Rows are points. Each copy is the shape, with its points in the same order, stretched, turned, moved and blurred by noise. Some copies are also mirrored. Which?

Shape:
[[-0.11 -1.47]
 [ 4.87 -2.21]
 [ 1.06 -0.70]
 [ 0.88 -1.02]
 [-1.18 -2.00]
 [-2.31 -0.42]
 [-0.18 -1.87]
 [-3.15  0.17]]
Copy 1 (8 x 2):
[[ 1.46 -0.15]
 [-1.92 -3.73]
 [ 0.07 -0.26]
 [ 0.50 -0.45]
 [ 2.46  0.16]
 [ 2.55  1.95]
 [ 1.74 -0.49]
 [ 3.04  2.89]]
Copy 1 is: mirrored
Copy 2, 8 rows:
[[-1.41 -0.28]
 [ 0.79 -4.57]
 [-0.49 -1.01]
 [-0.72 -0.85]
 [-2.33 -0.16]
 [-2.13  1.65]
 [-1.80 -0.81]
 [-2.30  2.78]]
Copy 2 is: only turned

Shape, 9 rows:
[[ 0.93 -2.23  0.44]
 [ 1.78  0.69  1.86]
 [-1.65 -5.99  1.53]
 [-0.49 -1.49 -0.96]
 [ 0.17  0.91 -1.58]
 [-1.33 -2.81 -1.25]
 [ 0.28  1.20 -0.86]
 [ 1.93  2.34  0.01]
 [-0.30  3.11  0.44]]
Copy 1, 9 rows:
[[-1.88 -2.51 -1.64]
 [ 0.84 -2.22 -0.54]
 [-6.30 -5.36 -0.24]
 [-2.20 -0.92 -1.02]
 [-0.07  0.78 -0.80]
 [-3.64 -1.40 -0.73]
 [ 0.16  0.29 -0.43]
 [ 2.05 -0.02 -0.97]
 [ 0.93  0.37  1.48]]
Copy 1 is: only turned
Copy 2:
[[ 0.20 -1.57  1.53]
 [-1.29  1.44  0.96]
 [-1.30 -4.66  1.81]
 [ 1.00 -2.05  0.15]
 [ 1.71 -0.30 -0.80]
 [ 1.19 -3.35  0.43]
 [ 0.70  0.12 -0.59]
 [ 0.47  1.99 -0.25]
 [-0.93  1.53 -2.10]]
Copy 2 is: only turned
Copy 3:
[[ 0.46 -1.35 -0.90]
 [ 2.67  0.83  1.71]
 [-1.83 -5.48 -1.77]
 [-1.11 -0.46 -0.53]
 [-0.14  1.88  0.84]
 [-1.99 -1.68 -1.07]
 [ 0.35  1.59  1.57]
 [ 2.29  2.56  2.01]
 [ 1.16  2.61  3.88]]
Copy 3 is: only turned
Copy 4, 9 rows:
[[ 0.32 -2.52  0.83]
 [ 0.18 -1.12 -2.17]
 [-3.25 -3.55  3.80]
 [-0.09 -0.66  2.11]
 [ 1.46  1.01  0.34]
 [-0.54 -0.85  3.33]
 [ 0.96  0.65 -0.09]
 [ 2.05  0.24 -2.44]
 [-0.69  2.29 -1.81]]
Copy 4 is: mirrored

Shape:
[[-1.21  3.33  0.80  0.93]
 [ 1.44 -0.92 -0.81  0.50]
 [ 1.04 -3.33  2.45 -1.65]
 [-1.65 -2.11  0.92  1.38]
 [ 1.78 -0.92 -1.32 -1.36]
 [ 1.65  0.85 -0.05  0.48]
 [ 1.98  3.96 -2.59 -1.55]
 [ 0.16 -1.21 -2.12 -1.08]
 [ 2.23  1.52  3.21 -1.58]]
Copy 1 (9 x 4):
[[-3.09 -1.68  1.33  1.74]
 [ 0.96 -0.58 -1.45 -0.64]
 [ 4.63  1.31  0.50  1.00]
 [ 0.83  1.32 -1.71  2.05]
 [ 1.22  0.22 -0.26 -1.68]
 [ 0.04 -1.95 -0.05 -0.31]
 [-3.05 -2.19  1.86 -2.75]
 [ 0.40  1.55 -0.87 -1.41]
 [ 1.89 -2.47  3.22  1.13]]
Copy 1 is: mirrored
Copy 2 (9 x 4):
[[ 0.24 -2.26  3.82 -1.51]
 [ 1.28  0.68 -0.28  1.22]
 [-0.22  0.78 -3.15 -0.63]
 [-2.27  1.11  0.68  0.51]
 [ 1.61 -0.71 -1.69  1.57]
 [ 2.17 -0.10  0.69 -0.05]
 [ 3.79 -3.92  1.43  0.74]
 [ 0.09 -1.18 -1.12  2.37]
 [ 2.67 -1.42 -0.50 -3.10]]
Copy 2 is: mirrored
Copy 3, 9 rows:
[[-0.68  2.14  0.76  3.97]
 [ 1.70  0.24 -0.07  0.41]
 [-1.00 -2.14  2.02 -3.80]
 [-1.73  2.79  1.78 -1.15]
 [ 1.30 -1.94 -1.65 -0.03]
 [ 2.08 -0.03  0.20  1.77]
 [ 2.28 -2.33 -3.33  5.08]
 [-0.22 -0.27 -2.75  0.23]
 [ 0.92 -3.03  2.83  0.28]]
Copy 3 is: mirrored
Copy 4:
[[-1.68  1.40  3.23  0.03]
 [ 2.14 -0.10 -0.70  0.70]
 [ 3.95 -2.20 -2.75 -3.25]
 [ 3.10  1.71 -1.04 -2.48]
 [ 0.70 -1.30 -1.78  1.03]
 [ 0.86 -0.50  0.93  1.03]
 [-3.94 -1.07  2.12  4.17]
 [ 0.24 -0.16 -1.86  0.74]
 [ 0.26 -2.99  1.48 -1.02]]
Copy 4 is: mirrored
